Each row of a before or after table is a point. The points were changed in one or more steps. Then noise was added and the rows were shuffled. The steps act on columns, c1 being the first. Name the steps. A step turns or swaps two columns, mirrors them in a line or flattens them onto one, adds a multiple of one to another, or multiplies or shifts one. Angles are multiples of 10 degrees, from the lower column toward the higher: turns from -170 to 170, lines from 10 to 170 but not 90. Use the fewest steps. Two steps may share a column if one is a turn and the other turns, adds or multiplies; they go together, in the order done. Otherwise the lowest column goes first.

Before (8 x 2):
[[ 16   4]
 [  9 -39]
 [ -4  -8]
 [ 31  27]
 [-41 -45]
 [-13  22]
 [ 34  33]
 [-32  12]]
After:
[[ -4  11]
 [ -7  60]
 [  7 -52]
 [ 18  -1]
 [ 28  18]
 [ -5 -45]
 [ -8 -18]
 [-35  28]]
Steps: turn c1 and c2 by -130 degrees

Before, 8 rows:
[[-24 -27 -28 -24]
 [  2   1  -4 -18]
 [ 60 -31 -16  14]
 [-18 -29   3   2]
 [-14  -2   7 -17]
 [ 43  24 -41  24]
 [ 28  -7  -1   1]
 [-22  20  18  -3]]
After:
[[-18   7  -2 -14]
 [-24 -28 -28 -25]
 [-18  -4   0   3]
 [  3   4 -29 -17]
 [ 15 -16 -32  60]
 [ -3  17  20 -22]
 [ 24 -41  25  42]
 [  1   0  -6  28]]
Steps: swap c1 and c4; swap c2 and c3

Before (12 x 8):
[[ -8 -25  -6  53   5   0   0  11]
 [-11 -27  17  26 -14 -21  -9  18]
 [-11 -29  18  35   5  -2 -23  -3]
 [  8 -41   5  29 -16 -24 -16  16]
 [ 29   1  19 -21 -15  42 -25  -6]
 [ -7 -30  28  32  13 -26   7  29]
 [  7  28 -26 -12 -26  17  -5  -8]
 [ 29  13 -26  -8  16  12 -24   2]
 [ 50  11   7 -11 -18  27   5 -27]
 [-15 -45   1  10   4   0   9  12]
 [-11 -36   9  19   6 -26  -8 -14]
 [ 43 -18  -1 -14 -25  32 -12  -8]]
After (12 x 8):
[[ 10  14 -28   6 -15   5   5  10]
 [-15 -45   7   9 -51  13  38   0]
 [ -7 -30  32  22 -33  -3   6   1]
 [-11  28 -27   3  43  -5  26  17]
 [ -9 -37  16  12 -42 -17  22 -23]
 [ -3 -32  40  11 -39  24  35 -32]
 [-21  -1   3 -27 -22   3   6  40]
 [-38 -40  19  23 -61  10  14 -27]
 [-47 -15  -7 -11 -58  -4  18  33]
 [-28  12   3 -13 -26 -21  36  32]
 [ -5 -25  21  48 -28  11  29  -3]
 [-24 -28  27  13 -24  13  22 -27]]
Steps: add -1.5 times c2 to c1; turn c1 and c5 by -110 degrees; turn c3 and c4 by -30 degrees; mirror c6 and c8 in the line at 40 degrees; shift c7 by 30

Before, 8 rows:
[[-18   2  50  -2  14 -23  13 -15 -20   6 -14]
 [-15   5   3  -3   8 -16  18 -16  18   9   9]
 [  1  -8  -7  12 -13   5 -14   6  13 -11   7]
 [-17   5   1  -7  -5 -13   1  -4 -19  -1  -1]
 [ 11  37   3  18   6  -1   0  15  21 -16  25]
 [ 10 -11  -8   9  12 -16  20 -12  17 -14  26]
 [ 14 -18  10  -7  -9  50  20 -14 -16   5  23]
 [  2   0  -5  -9  14  -6 -26  -8 -21   5  -5]]
After, 8 rows:
[[ 10   6   3  16  14   1 -18  -5 -12   1   2]
 [-11 -16   5  -8  11  17  26   6 -10 -13  27]
 [  4   5  43  17  17  21 -10 -18 -22   5  -1]
 [  6   6  -9  13  11  12  25  -5  -7   9  18]
 [  9   1 -11   0   2  15 -31  -9  13   6   1]
 [  3 -31   5 -16 -44 -25  -6   5 -25   5  27]
 [-18  59  20  -8   0   6  19  29  10 -16  11]
 [-10 -11   3   1  -2 -14   5   8  19 -10   0]]
Steps: mirror c1 and c4 in the line at 130 degrees; multiply c2 by 1.6; add -1 times c10 to c3; turn c5 and c6 by 110 degrees; turn c7 and c9 by -60 degrees; turn c8 and c11 by -40 degrees

Before:
[[  0   2   6   9  -2  -6  -7  17  10 -22   7  19  -7   7 -20   6  -8  -7]
 [ -3 -12 -12  -8  -2  18   7  20   0  -7   7  -5 -14   7 -21  -8  -9  -8]
 [ -4  -2 -10  31   0   3   6  19  -9   8   5  -7  26  10 -11 -15  -4  -4]
 [ -6  -4  10  -7  -6   6  -7  -1   4   9   0  -4 -11 -28  -7  60 -15  -8]
 [  1 -12 -14 -10  -7  -5  -6   4  10 -22  -5  14   1   1   0  11   9 -11]
 [  5  -9   7  -3   0  -7  18  18 -22 -13 -14  10   0  -2  28 -18  -6  -8]
 [  1 -10   0   0  -1   1 -12  12  14   1  -5  12 -11  -6 -17 -16  -8 -14]
 [  1 -13  12  -2 -24  -6  10  -9   6   6   4  16  -9   7 -19 -14  15  -6]
 [-28  -6   6  32 -13   1  -4 -28  -1   7   5  18 -15  12  -9  -9 -15 -22]
 [  0  11 -28   8  -8   3   0  12  11  -1 -26 -10 -11  17  -8 -10 -12  -6]
 [ -7   3   8   8  -5  30  -6   5  -7  -3   2 -19  -3  13  -5   4  -8  -4]
 [ -1  -6   5  -3   0  -6  -3  22   3  -7   0  18   1  18   1  15   7 -14]
 [  6  11   1 -10 -14  -4  -3  13 -16  -6  -7  20 -10   0  -3  -9   6 -21]]
After, 13 rows:
[[ 42  -6  17  -9 -15  -1  16 -28  -2  11  -6   4 -13   2   6 -20 -16  -6]
 [ -4  -7  12  -1   0   8  11  22   5  -6 -21  -9   3   0  -6  -2   6  -7]
 [ -1  -2  15  -9  -4  -3   5  -2   4   8 -42 -12  -9  -1  10  40 -15  -3]
 [ -6  -6   0   2  -1  -2  16  19 -19 -25  13 -10   0   1 -18 -20  -7  14]
 [  7  15 -21   5  -4   3   6  13  10   4  22 -19 -12   0   7   3 -10 -19]
 [ -2 -13   3   0 -25   7  11 -12   7  17   0   5 -10  -1   2 -21  15  12]
 [  9   4   9  -2  -7  -2   2   5  -7 -11   7   8  -5  -1  28  17 -10  -1]
 [ -7 -12 -11  -9  -2  10  10  19  -1   1   6  12 -13   1  27  -4 -10  -7]
 [ -1 -12  12   2  -2   6   5  15  13   9   6  -2 -11   0   8 -19  -7 -15]
 [  6   3  10   5   1  30   3  19  12   2 -19   1  -9   1   5 -10  -8  -4]
 [-15  11  10  -1 -13   9  18  14 -18  -1  -3  -9  -9   2  -1 -21   7  -9]
 [-10 -12  -4  -6  -6  17   8   1  11 -13 -13 -12   2  -1  -4  -1  10 -18]
 [ 28  -3  -9  12   0  -1   7  18  -7  12  13  11  26  -1  10  -3  -5  -5]]
Steps: mirror c1 and c4 in the line at 60 degrees; turn c7 and c18 by 60 degrees; turn c3 and c18 by 40 degrees; turn c6 and c15 by 120 degrees; turn c6 and c10 by 50 degrees; turn c12 and c16 by -50 degrees; turn c11 and c12 by 110 degrees; multiply c14 by 0

Before (12 x 24):
[[ 15  23  -5  19  26  28  16 -10  12  -4   3 -16  35   8  -2   9 -12 -25
   -5   4 -27 -12  53 -15]
 [ -2 -21 -39 -40  17 -46 -32 -38 -37 -18 -24  32 -33 -14 -36  34 -37 -39
   12  33  -8 -16  18 -43]
 [ 23  13   2 -26   9  15 -29  19   5  20   7 -44 -32 -36   4  44 -19  15
   13   5 -37  -2  46  10]
 [ 44  -1  11  -3   2  18  32  17  16  38 -14 -19  -7  -6  27 -26 -42   1
  -43 -41  29   2 -28   0]
 [ 29  -2  -5  27  45  -6  -3   1  17  37  13 -27  12 -18 -30  -8 -22 -36
   -5  -9   8  40 -26  12]
 [-23  -2 -39 -32 -11  -2  13  21 -28  22  17  28  -3  -4 -19   6   6 -17
   -2 -43   4  30   3   5]
 [-18 -40 -14   2  -4  21  33 -44  15  21  17  18 -33 -51 -31  -5 -47 -35
  -31  26 -16  43  45 -17]
 [ 37   7  -6  -2  -2 -36  -1 -38   5 -35  34 -13  13 -57   6   8  17 -39
   21   5 -33 -34  41 -51]
 [ 10   7 -48  28  60  21 -16  28  35  18  44  29  41   8  28  21 -14  27
  -26  29   6  15 -28 -34]
 [ 36  -6 -10 -15  24   6 -13  -6  -7 -11  39  10   0 -46  26  41  -6   2
   34 -48  17  15  19 -28]
 [ 20  34  30 -19 -14 -48   3 -33   5 -18   3  17  28 -28  -7  38 -41 -45
   14  20 -34  -2  19 -17]
 [-26  22 -34  -7  51  14   9  36  42 -17  24  11  29  16 -47 -24 -18  -8
  -16  -4  18  -7 -15  -1]]
After (12 x 24):
[[ 11   3  23  33  57  25 -21  25  47 -56  48  28  38   1  24 -26 -19  25
  -22  26   2  27 -29 -29]
 [-19 -39  -2   1  -5   4  35 -46  18 -30  18  15 -23 -50 -32  24 -49 -33
  -29  26 -15  49  46 -19]
 [  4 -20  44 -36  15 -47 -38 -43 -50 -25 -28  28  10  -1 -31  45 -41 -37
   11  29  -7  -5  15 -44]
 [ 20  24   5  15  28  28  24  -4  16   4  -2 -18  22   1   4 -27 -17 -22
   -9  11 -26 -18  51 -18]
 [ 18  36  -8 -18 -17 -56   8 -35  10  39  13  16  43  -6  -8   1 -41 -41
   13  21 -38   3  15 -15]
 [ 33  10  35   1  -1 -52  -4 -36  -3  10  33 -13  17 -41   6  -8  12 -40
   23   6 -30 -40  40 -52]
 [-21  -6  16 -32 -11  -2  15  23 -35 -50  16  28   0  -6 -16   1   4 -14
    2 -37  -2  34   4   8]
 [ 48  -4 -39 -11   3  15  28  18  20 -16 -17 -20 -28 -12  24  -8 -42  -4
  -44 -44  29  -7 -29  -2]
 [ 22  15 -16 -25   3   0 -26  16   6 -14   6 -42  24 -37   5  48 -17  21
   14   4 -40 -20  46   9]
 [ 39  -5  15 -14  18  -9  -6  -5  -8  -2  41  10  34 -41  25  18  -3   4
   39 -41  20  25  18 -27]
 [ 31  -5 -22  25  48 -13  -1   0  26 -31  17 -27   2 -15 -34 -14 -15 -35
   -5  -4   9  29 -30  11]
 [-27  24  40  -8  48  20  10  37  56 -23  24  10  -3  10 -45 -36 -15  -7
  -12  -3  27   0 -17  -1]]
Steps: multiply c3 by 1.3; turn c3 and c10 by 130 degrees; turn c6 and c14 by -20 degrees; multiply c9 by 1.3; add 0.3 times c12 to c22; turn c13 and c16 by -60 degrees

Before:
[[ -7  -1 -21 -14   2  17 -15  -9   2   7  -3  22  25   6  12 -13  -5  -9
  -19   1   0   1   3 -20   2  -4 -10 -21   5  29 -41 -14   2 -11 -20  32
   -9  -2  15   5 -23  34 -29 -11  -1  24 -25  -7]
 [-13   5   9 -22 -21  -7  -7  -7 -41   7  26 -30  24 -12   6 -12  10  23
   -5 -10   1  -8  22 -11  25  35  -7 -25  26   2  -8 -26  -7   0   6   8
   15  11 -13 -15  -3  -6  10 -14 -10 -17  -8 -13]
 [  7 -31  -2  -6 -18  26 -18   4  -9  13   6  22  20 -40  -7  12   2 -28
  -17   5  28 -21  46  -9   3  18   5  29   1  12  23   2   9  -2 -25  43
   20   3 -13 -30 -25 -12  20   0  -7  23  -9   2]
 [ 11  -7 -31 -10  -6  19   4  17  18 -11  13  -1   0   9   6  14  22  -1
  -17 -15   3   9   2   4   4  12   4 -20   4 -15   5 -22 -12  17  -9  19
   -9  19 -19 -29 -32 -16   8  19   3 -29  -3 -13]
 [  4  -1  14 -13 -10   8  -5 -27 -16  26   0  25 -20 -18  19 -26  10 -13
   15  -8  -8  10  -9  -2 -13  10  -9  -6   8   9   6 -43 -10 -10  -7 -14
  -33  38  14  -4 -24   2  21  19  -2 -14   5  -3]
 [ -8   9 -22  23  12  13 -17  18 -14  27 -20  18 -21  12 -23   9   2  -1
  -12 -24   7  20 -20 -16 -23  26  25   4   4 -10  13 -20   9  10  36   2
   -5   4  -7 -17  -2  29  14  -6  22 -13   9 -16]
 [  7   9  -6  -7   8  -5   5  14  -7  -4   5   5 -16  25 -20  24 -11  14
    5  10   1  15   7   0 -13  29  -2 -14  -5 -11  22  32  11   1 -19  23
   -3  -2 -21  17 -22  38 -12 -12  -9 -16   4  -3]
 [  7 -48   2 -47  12  18 -12  12   0   1  16  -8 -17   6 -10  -3  31   4
    8  -9  23 -36 -20 -23 -16   5  -7 -23 -13 -10  -9 -11   5  19  -5 -11
  -36  41  11 -33   8  31  13 -15 -27   2  20  21]
 [ 37 -11 -12  25   3  48  11 -33 -38  12  -7   0 -30 -31  24 -12  39 -29
   13   8  13  -9   3  -5   5  -5 -30  22 -12 -14 -14   2  -6  17 -26   6
  -20  18  12 -27 -21 -22   0  24  42   8  -9 -24]
 [ 34  -4  -6  -5  -3  11 -15   8 -15  11 -13  30 -23  12  18   1  -5 -21
    7  31  -3 -28  -4  -2   8   4  35  13  10 -11  14 -16  12   2   0   7
   18  38 -31 -25 -24  -4 -19  11  -3 -25   7 -23]]
After, 10 rows:
[[  7 -47   2 -47   1  22 -12  12  21   4  15   0 -18  12 -11  -5  30   9
    7   1  24 -37 -18  10 -14   8  -5 -25 -12 -16 -12 -13   7  20  16  -9
  -35  40  13 -29   7  27  14 -16 -46  -6  22  20]
 [ 38 -13 -14  26  -9  48  11 -30  19  14  -5   7 -31 -28  22 -15  39 -32
   12   4  10  -4   3 -32   4  -6 -28  18 -15  -9 -17   3  -4  16 -12   5
  -21  18  10 -27 -20 -21   0  24  30   4  -7 -23]
 [ 36  -4  -5  -8 -15  10 -13   8   0   6 -12  32 -24  11  15   2  -5 -23
   10 -22  -3 -28  -2 -12   8   2  34  16  10  -2  17 -13  13   4   6  11
   21  36 -31 -25 -25  -4 -16  13   2  32   6 -24]
 [-15   7   9 -22  -9  -3  -6  -8  37   8  30 -18  26 -15   7 -13  11  22
   -4 -17   2  -6  20 -30  28  33  -5 -23  26  20 -12 -26 -13   0 -22   8
   14  11 -13 -13  -2 -10  10 -11  -1 -10  -2 -16]
 [  9  11  -6  -6  -5  -4   5  10   4  -8   8   4 -17  26 -19  21 -10  11
    4 -18  -2  14  11  -5 -11  29  -2 -13  -3 -16  19  35   9   5   0  24
   -2  -6 -19  17 -22  42 -13 -16 -11  11   5  -4]
 [  4   0  13 -11   3   5  -3 -27  -6  25  -2  30 -19 -22  19 -28   9 -10
   15 -12  -8  10 -12 -14 -13   9 -11  -3   9  12   9 -45 -12 -10 -27  -9
  -33  39  12   2 -21   7  22  19 -17  -5   2  -3]
 [ 10  -9 -30 -11 -17  19   2  17 -11 -10  11  -4  -3   7   9  19  24   0
  -15 -31   5  10   0  12   3   9   6 -21   4  -1   4 -22 -13  15  -6  20
   -5  15 -18 -27 -32 -14   8  17   1 -13  -5 -17]
 [ -6  -1 -17 -15  26  15 -14  -9   7   6  -2  27  28   8  11 -13  -5  -8
  -19  25   1   3   4  13   3  -5 -11 -20   7  12 -39 -13   2 -10 -42  37
   -9  -3  14   5 -21  36 -28 -13  -9   1 -27  -6]
 [-10  12 -22  23  -1  15 -19  17   9  28 -19  22 -18  12 -21   8   2   0
  -17 -13   6  19 -19  -9 -22  28  25   3   6 -17  11 -23  11   9  59   1
   -5   0  -7 -16   1  25  18  -7  22 -25   9 -13]
 [  9 -30  -1  -9   1  30 -15   2   5  17   7  25  20 -42  -5  15   2 -30
  -17  19  28 -20  41  -5  -1  17   7  31   0  22  22   1  10  -3 -57  45
   22  -1 -14 -31 -25  -9  18  -1   1   4 -11   5]]
Steps: turn c5 and c30 by -60 degrees; add -1.5 times c30 to c35; turn c9 and c24 by 120 degrees; turn c9 and c12 by 20 degrees; swap c20 and c46; add 0.5 times c37 to c45
